Each point is reached from the start by the listed moves, each made once or not at all, plus a little noise. Say if it took an odd or an even number of moves. Then give how often each move was made.
In the rows, zero is written as 128.

Moves:
(1): [178 142 166]
(2): [112 167 169]
(3): [112  92 175]
Start: [135 142 102]
Points:
[186 156 139] -> odd (1, 0, 0)
[135 142 101] -> even (0, 0, 0)
[120 180 144] -> odd (0, 1, 0)

Moves:
(1): [128 140  95  97 132 152 157 128 126 159]
(2): [166 105  75 144 163 170 141 116 134 129]
(3): [135 101 182 138 122 136 136 150 147 151]
(4): [101 113 107 145  93 140 114 135 128 118]
(5): [150  81 110 107 134 131  80 125 149 172]
(6): [137 175 144 109  76 144  85 107 102  92]
(7): [109 106 132 142 164 147 148 118 120 137]
(8): [ 95 176 130 144 146 146 140 122 154 115]
Start: [127 124 116 143 101 117 139 170 155 160]
Points:
[165  98 137 166 115 202 137 149 146 160] -> even (0, 1, 1, 0, 0, 1, 1, 0)
[139  96 116  98  18 180  68 178 167 213] -> odd (1, 0, 1, 1, 1, 1, 0, 0)
[ 91  62 153 183  98 157 154 191 168 186] -> odd (0, 0, 1, 1, 0, 0, 1, 0)
[106 148 122 135 108 177  77 133 170 166] -> even (0, 0, 0, 0, 1, 1, 1, 1)

Moves:
(1): [115  92  86 108 136 143 175 144 120 109 125 114 119 122]
(2): [129 113 130 133 143 101 132 124 108 100 110 139 108 134]
(3): [126 104 132 107 152 140 135 115 111 123 112 117 121 128]
(4): [ 65 123 156 132  86 107 117 158 132 108 121 103 120 109]
(5): [148 103  95 137 126 120 142  77 134  89 139 161 116 135]
(6): [106 119 116 102 129 109 131 138 146 125 137 148 120 141]
(7): [104 139 107 130 167  95 142 116 111 142 126 136 129 127]
(8): [131 148 136 128 146 126 132 147 136 154 143 116 112 130]
(9): [115 133 118 116 143 137 106 126 118 140 137 132 149 132]
(10): [148 118 144 122 160 111 121 127 131 128 119 103 129 150]
(11): [ 95 142 122 102 136 114 134 132 101 155 161 135 133 146]
(12): [142 137 119 123 123  90 139 123 152 150 139 137 114 104]
Start: [138 127 129 121 128 108 118 140 140 102 122 145 129 139]
Points:
[ 97  73  55  31 243  38 171 133 133 122 121 137 114 148] -> odd (1, 0, 1, 0, 0, 1, 1, 0, 1, 1, 0, 1)
[ 38  42  83  30 207  37 163 148  96  51 147 131  76 185] -> even (1, 1, 1, 1, 1, 1, 0, 1, 1, 1, 1, 0)
[ 81 128 117  44 249  35 146 147 108 160 153 131 105 193] -> even (0, 0, 1, 0, 0, 1, 1, 1, 0, 1, 1, 0)

Moves:
(1): [106 136 128 144 137 119 124 140 154 139 141 114 106 126 124 135 132 125
 138 131 135]
(2): [135 110 141 109 122 124 121 138 127 119 121 123 144 145 119 139 130 117
 105 139 138]
(3): [126 124 129 129 115 107 110 119 135 120 140 124 119 129 118 126 118 139
 107 141 125]
(4): [127 134 138 150 121 124 128 122  95 144 140 107 134 130 123 123 133 139
 115 119 121]
(5): [136 112 112 144 125 120 135 128 156 143 132 120 109 128 106 124 127 100
 153 118 127]
(6): [125 129 130 141 109 134 132 129 104 144 127 126 112 128 133 112 134 135
 118 136 141]
(7): [118 112 133 140 146 135  92 148 132 127 142 143 130 120  97 150 118 134
 112 162 146]
(8): [120 159 115 108 125 123 113 146 136 122 135 148 138 116 126 128 122 109
  98 120 145]
(9): [133 142 125 106 123 118 127 135 138 122 164 141 135 135 124 126 133 151
 124 147 121]
(10): [140 123 113 125 135 128 143 129 129 143 107 139 134 130 147 124 135 127
 129 120 115]
(11): [127 129 128 141 143 137 141 133 112 137 147 118  98 125 123 124 100 128
 136 117 130]
(12): [150 137 130 134 135 129 142 127 143 108  95 132 139 148 134 141 129 112
 141 167 124]
(13): [116 132 136 109 113 116 137 139 143 130 151 143 153 101 151 121 111 113
 105 124 117]
(14): [133 135 139 113 119 130 126 153 153 142  95 143 126 120 139 135 131 107
 132 120 114]
(15): [124 119 117  91 108 129 137 158 117 129 114 120 148 109 139 137 122 128
 105 128 119]
(16): [123 129 118 139 132  84 126 126 127 134 129 118 126 133 108 115 118 122
 159 130 151]
(17): [122 124 121 166 131 146 112 130 147 123 112 127 128 153 120 116 117 140
 141 130 131]
(18): [132 146 122 111 122 116 128 111 152 161 130 121 136 116 134 142 103 111
 114 131 132]
(19): [ 95 132 121 124 135 137 129 128 116 155 153 129 125 121 118 118 120 125
 115 117 123]
(20): [122 124 128 128 129 130 108 134 132 146 134 132 123 125 148 111 129 106
 124 138 124]
Start: [ 88 113 124 149 112 106 135 107 146 108 142 121 124 166 145 145 113 106
 130 134 163]
Points:
[ 32 146  74 136  92  39 103 155 249 223 214 138 127 156 140  94  60  22
  89 152 197] -> odd (1, 1, 0, 0, 1, 1, 0, 1, 1, 1, 0, 0, 1, 0, 0, 1, 1, 1, 1, 1)
[128 112 116  67  88  95 146 160 205 160  44 135 179 161 204 182  92  17
  83 179 138] -> odd (0, 1, 0, 0, 0, 0, 0, 0, 0, 1, 0, 1, 0, 1, 1, 0, 0, 1, 0, 1)
[ 58  90 128 183  88  99 100 171 170 195 209 140 104 168  99 119  60  93
  58 160 148] -> odd (0, 1, 1, 1, 1, 1, 1, 0, 1, 1, 1, 0, 1, 1, 0, 0, 1, 0, 1, 0)
